Each wall is flat, endless, passes through zero and stands at right angles to its row. A trip goes straight from one point to another. Which walls does it cross, in order?

Walls:
(1): [-15 -10 -16]
(2): [ 40 -25  12]
(3): [68 -2 39]
(4): [-63 -46   7]
(5): [-25  24   0]
(6): [-83  -5 -31]
(7): [-8 20 61]
Trips:
[ 23 -13   9] to [-61  19  89] -> 4, 5, 2, 6, 3
[ 13 -44  19] to [-26   5 -21] -> 1, 7, 6, 3, 2, 5
[-18 -61  39] to [31 -2  3] -> 6, 1, 4, 7
[-17 -34  57] to [ 15  34 -21] -> 5, 4, 2, 7

Walls:
(1): [-10  28 -34 -42  15  15 -28  -2 -72]
(2): [ 38  30  -6 -77  52   2  -6  -4 -62]
(3): [ 18  -9  49  36  29   7 -39  -3  -4]
(4): [ 46  -7  41  24   0  37 -65  75  -5]
(5): [  8 -20 -12 -12  -7 -66 -72   9  17]
(6): [  3   2  16 -30  26 -14 -22   6 -31]
Trips:
[ 16   1 -23 -61  25  -8   6 -76  69] to [  6 -29  21   2   1   6  25  12 -66] -> 6, 5, 1, 3, 4
[ -7 -42 -68  16   7 -29 -22 -17  26] to [  4  -7  42  -6 -35   0  -4  60   9] -> 4, 3, 6
[ 27 -43  -2  -7 -24 -16   1  23  31] to [-15 -51  14  27   0 -47 -46 -16  18] -> 3, 6

Walls:
(1): [ 35  -3  18 -29 -15   2  19 -12  23  48  -9 -48 -42  24]
(2): [-67  -3   7  -3 -24 -16 -19 -24  39 -35 -23 -35 -29  12]
(3): [-59 -48 -26 -59 -10 -48 -28 -37   7  24  15  30 -44  31]
(4): [ -3 -34  -8  10  24  -3 -64  -2  40  79 -59  -4 -16 -26]
(5): [  5  71 -52 -52 -47 -11  -1 -38   0 -10  -6   4 -12  21]
(6): [ 30  15  36 -45  -5  -7  33   9 -15  15 -26  -9  47 -13]
(7): [-42  33 -10 -40  -8   1  12  20  -6   6  -7   5  43  21]
(8): [ 33 -10   7  25  -5  -4 -58  13  10  81   6  18 -16 -60]
(9): [-23  69  48  18 -21   7  19  -6  -7 -46 -38   0  49  28]
Trips:
[  5 -34 -18  30 -52   9   5  14  10  30 -27 -47  -5  19] to [-28  18 -19  -5 -23 -36   8 -48   8 -27  38 -12 -69 -20] -> 3, 5, 8, 4
[ 23   8   4 -12 -15   2  34  39  27 -46 -42   6 -26 -15] to [-27  20  12  10 -25  28  -9  29   3  28 -12  -5 -84  44] -> 6, 4, 3, 8, 9

Walls:
(1): [ 21 -18  15  22  11   3  50   1  -9 -24  28  -2  53  17  49 -19  34  -3
  10 -27 -15 -26  24  -6 -15 -38 -18   2 -38  -8 -31  12]
(2): [  8  29  -1 -27  10  -8 -21 -39 -31 -14 -41 -23  -1  26 -39   7  41   6
 -18 -22 -22  16 -25  40 -31   7  55  -8   0 -13 -12  -6]
(3): [ 34   8   0 -27  10 -11  -3  23  -5  28 -13 -12 -18  -5  -1   9 -17  43
  20  17  25 -26 -12   8  -5  34  15 -25  24  28  48  22]
(4): [  4   3  -2  -5  -2  24 -32 -10 -31  10   4  10  -7  27  12 -23 -16  18
 -19 -24  25 -14   7 -11  -2  -8  19 -73  29 -55  30 -19]
(5): [  0 -34  13 -51  -4  18  17  20   1  -9 -20  24 -22 -23   8 -60 -10  39
 -30   8  13 -19  10  23   4 -17  19  11  40  19   0 -17]
(6): [  6  -6   0  52 -29  58  -2   2  18  16 -13  53  17  -1 -38  -4 -29  -8
  39  25 -23 -55 -24  31   4  -4 -40 -43 -21  21   7 -16]
(7): [ 51  20  18 -21 -46   4  20 -31  17 -42  37  26   4  -9 -44  -5  10   6
 -39   5   9  15  -1  -6  -7  35  -5 -64 -20  -2  11 -27]
(8): [-21  -3  -6  44 -16 -16  34 -51   8  56   0  11  18  26   0 -24 -21 -16
  -8   2  -3  -7  24 -36 -33 -45  43  26  -5 -22   6  33]
(9): [ 25  19  51 -15   6   4   3  -8  49   7 -25  16   5  31  -8  20  32 -46
  -4  25 -23  19 -30   9 -26   5 -18   6  35  11  26  19]
(10): [-46  42  -2 -46 -15 -17 -46  48  50 -57  22  -2 -17   1 -20   4  11 -11
  -1 -10 -44 -13 -55 -10 -28   9  -3  13   6  13 -64  40]
Trips:
[ 25 -59  24  13 -10  -4  56  -8 -30  39  10   1 -15  37  65 -71  17  -1
 -36  43  41 -12  21  57  30 -19  14  55   3  22   2  25] to [ 18 -12  43  10 -15 -26  29  -6 -27  16  -4   5  -4  17 -39  32 -28  30
  23 -39  78  -3 -21  45 -14 -58 -30   6  -4  34 -24   1] -> 6, 2
[ 28 -36  -8  18  21  52  -4  30 -71  16  15 -39  56  55 -59  23  20  17
  16  22 -44 -17  27  26   4  45  -2   4  22 -18 -23  14] to [  1 -21   9  13   6 -14   3   1  -7  89   4  -5  -7 -33 -39 -29   5  28
  39   8  12  33 -23  -8 -13  13 -12 -25  -1   1   9  19] -> 1, 8, 2
[ -1  37  27 -14  44  59  -3 -12   4 -30  40  23  -8 -13 -37  39  -9 -57
  19 -25 -26  -1 -69  -7 -12 -19 -24   8 -24  -5 -22 -11] to [ 31   5   1  31 -27  33   3  -8 -30  36 -66 -33  42 -17   2  35  31  -7
  -1  19  16   1  -8  -9 -29  28  14 -38 -31  38  21  49] -> 3, 10, 8

Walls:
(1): [  9  18  26 -54  28 -57  -2 -35  16  -7   5  35 -13 -12  -7 -15  -5  19
  17 -11 -52 -19 -42 -23  26 -35 -14 -50  -4  32  -9  14  29 -20  20  18
  17  -3  21 -21  13 -17 -37  -8   9 -15  68 -15]
(2): [ 32 -26 -17 -12  15 -34  -7  17 -50  23  17  14  12  39 -23  -2  -7 -39
  -3 -27  29  21   8  38  33  -6   5  -8 -11 -41 -19  14  34 -20 -24  10
 -52   2 -13  -4 -12  29 -21  34  12  25 -25 -23]
(3): [-15   7   3  15 -12  -4 -25 -17  26 -32   3  15   3 -22 -23  -2  44 -37
  81 -48 -26 -55  37  65 -20  46 -19  -6  -3  -5  -7 -31 -13 -18   8  34
  10  15 -36  38  -4  12 -12  33  28  36 -12 -42]
(4): [ 22   1 -19  36 -34   1   3  27   4  24  11  34 -21 -16  10 -32  30  -2
  10  -5  20  20  22  21  10  -1   8  13   4 -32 -40  16  41 -21 -11  -9
  15 -39  15  -1 -10  71  -1 -20  11  21 -25 -21]
(5): [ 54 -23 -17   3  33  17   2  -8  29  -5  -3  15  -8  14  57 -10 -10  -5
 -49 -20 -36   8  58  35  -3  24 -10  26 -32  33 -40  33   6 -31  18 -51
   2 -31 -25  14  -2 -25  16  68  -9   1   6 -14]
(6): [-14  -1 -23  -8   6 -13  46  -3  23   5  24 -43   0 -27  22  -6  -5 -33
  42  15  50   0 -17  -9 -84 -38  -6  -1 -35 -10 -24 -49   6 -48 -21  -2
 -40   6  -9 -49   4  10 -23  40 -25  27  18 -34]
(7): [-34   5   1  17 -43  -2  48  -4   2  -5  26  27  40  22  11 -39   9   9
  15  46  26  12 -52  30  23  -2   2 -49 -45  24   6  -3 -35  28 -46 -33
  38 -25  29 -21   0  32 -44   8  54  -9   9 -20]
(8): [ -1 -32  56 -28  -7  24 -21   6 -13   3  -6 -11   2   9 -25  19  40  -4
  10  17   9  55 -21  -8  15   8 -42  48 -24  42  28   7 -10  14 -13  -5
 -52  16  41   5 -16  -9 -62   6   4  63 -15   6]
(9): [ 53 -16 -27  23   9  -4  11 -38  -9  -5 -16 -27  10  21  32  -8  -2 -78
  23   1   0  16   6  14  -2 -14 -42  24  -2   1  31 -31   0  20  -9 -23
  28  62 -32 -29  35   4 -20  -6 -37   8  17  16]
(10): [-22  14  26 -18 -14  30 -65   5 -64  -3  -4   2  49   3   9  25   1 -34
  14   0 -36  -5 -23   7  -7 -22 -42  -1  -6  44  20  34  20  65   0 -30
  27 -28 -16  42  45 -17 -40  -2 -95 -35  25  44]
(11): [ 18   4  16 -33   9  34   7  -2  27 -15  27  21  18 -20   3  39 -10  -5
   8  39  19 -25 -66  32  -8  27 -35  14  29 -10  -8  19 -13  25 -40  -7
  22 -50 -36  -2  -9 -12  13 -24   0 -11   1  50]
(12): [-38 -31   4  15 -18  12 -22   8  13  29  55 -26 -45   2  11  29 -13  21
   1  -3  11  35   5   0  13 -15 -25 -16  10  -3 -13 -29  52   4  52  -9
 -11  38  62  22 -24  11   2  14   8  29   4  -9]
Trips:
[  2  32  -8 -50  31   4 -40 -25 -19   2  -2 -52 -10 -27  13 -16  32 -24
  10  61  24  -1  23  -3  -5  -7  -5  11 -31   4  39  -1 -18  42  18  -9
   2  29 -41 -17  29   8  21 -47   9   2  24 -14] to [-35  11   6  18  46   7  19 -12 -57 -30  24 -17 -31  13  13 -13 -21 -10
  36  20  12 -23  89  -2 -32  19   7  13 -57 -27   3   3 -15  -7  15   7
  20 -20  45  24   3  -6  36   5  29  -7 -14  -8] -> 11, 3, 8, 10, 5, 12, 9, 4
[ 22 -36 -22 -42  19  -7  11 -49 -22 -19 -20 -15 -48  12  28 -12  13  77
   8   6  35 -23 -18 -56   7   3   8 -17  12 -25 -41 -38 -27   7 -13  79
  11  19   2   5  20   5 -14 -15 -14  -3  45  -7] to [  5  42  21  18  -9 -13   0 -47   5 -29 -25  -6  47  28  14  29  21 -31
  26  11  19  12  -9  -4 -14  -3  30  19 -17 -33 -22 -32 -23  40  -6  13
   7   4 -12 -45 -18   4 -50 -35  -2  45  38  30] -> 9, 11, 7, 8, 3, 10, 1

Walls:
(1): [ 14  25 -13 -18 -55 -19 -32 -13   0  -5  -6  34  20  31  30  43 -32  40
 -13  12 -32  52 -11 -10  56  -2  24  43  14  58  26  48  -4  23   0  37
  -4  59  24 -30   2  25 -13   3 -41  16 -24  32]
(2): [-48  21 -30 -45 -16 -13  -5 -29  24   6   1 -22 -20 -39   7 -14  62  54
 -28 -20   7  25 -19   0  20  12  48  13   2  25  -7  -3 -10  -9  -2   8
  28 -23  11  40 -37  49  12 -31 -30  39 -36  33]
(3): [ 22  14  40 -22   2 -51  11  47 -26  17  60  14  19 -18   8  22   7  48
 -13 -11 -44  42  24  -8 -49 -35 -44  16  12 -91 -35  40  -5 -19  -2 -15
   8  95  13 -12  -5   0  -4 -27  -3 -22 -46 -21]
(4): [ -7  31 -13  -7  -8  44 -10   4 -10  -5  29 -27  -4  -3 -23  24  29 -11
   3  28  13 -41  24  28  17  23 -16 -18   6  29 -34 -23 -11  27 -70 -29
  18  13  -6 -27 -15  -9  17  15 -15  26  61 -27]
(5): [ 39 -14 -32  10  13  -9  -6   5 -21 -37   2   2 -18   5 -33  28  26  19
 -37 -25  -8   4 -26   8  -3 -20 -34 -36   9 -11 -18  -8  55  12  11 -15
 -48  -4  12 -42 -37  -7   0  30  20  -6   5  64]
(6): [ 12 -34  -5 -15  23 -11  -7   4 -27   2   6  11 -14  28 -25   4  20  14
 -31  -6  50 -16  -8 -27  14   6 -17  -8 -42   4 -13  -9 -29  -4 -27  15
  25 -35   0  21 -49 -22  -2   1 -20 -28   5   2]
(7): [ 29  22 -14 -16  23  27  10  -9   2  11   4   6  -6  14  32   2  28 -24
  17   8  -5  18 -29  10  -9  24 -28 -17   6 -20  27 -57 -25  -3 -11 -12
   8 -11 -23 -23  52  15  13  34  22  69 -32 -35]
(8): [  9   1  28  65 -40  15   5 -17 -44 -20 -12  11 -12  19   3  -9 -27 -19
   4 -23  11 -14  14 -36  24  -1   0 -11 -37   0 -79 -35   3  17  -9 -21
 -16 -30  -3 -44  -5  16 -32 -12 -38   3 -30  25]
(9): [-37 -18  19  -2  36 -11 -21  29  -7   3   6  38  52 -35 -36  32 -26 -72
  35 -41   1  31  -7 -15   0 -12  -1 -30  16  25  -1 -20 -11  28  57 -11
  33  31   3  -3  -5 -46   0 -43 -30  48  -1  10]
(10): [ -3  -3 -18   3 -64  10  15 -17 -36 -23  37 -55 -39 -15   1  28  44 -12
 -20  -1  38  46  28  40 -46 -32  37  15 -35 -25  52  32 -17  15  18  19
  -3   3  11  34 -44   6   0  -2  20 -62  -5   9]
Trips:
[-33  -2  48 -37 -11  60 -28  51 -14  18 -10  -5 -21   9 -27  -3 -13  31
  14  32  43 -19  28  15   8  -7   9  -8   7 -45  -5  60  -9 -17 -21 -42
  70 -47  31  34   2  49  13 -50 -14  41  -7  27] to [ 39  11  18   7 -23  -7  17  32   9  30   4   2 -31 -36   6 -13  61 -13
 -50 -36 -12 -20 -44  -2 -11 -19 -37 -22 -19 -54  30   6  30   1 -17 -30
  -3  14  39  47 -30 -63 -14  -3 -14  -7  15  17] -> 5, 4
[  0  22   6  -9  15  -7   1  -1 -39   6 -55  19  29  10  20  31   4  -4
 -23  88  78   4   7   8  12  12  22  14 -15  -6 -51 -11 -28  59 -21  10
 -47  -6  24  16 -41 -11  21  18  11 -20   5  27] to [-17  -4  13 -15  54  10  32 -10  33 -27  -1 -22 -41  77 -17  -3  22  25
  29  20   4  -4  67  -6 -31   1  -3  -7  11  20  42  17  13   3  -2   1
  52  50  -7 -15  68  -1 -21  49 -15 -29  34  16] -> 8, 5, 7, 6, 1
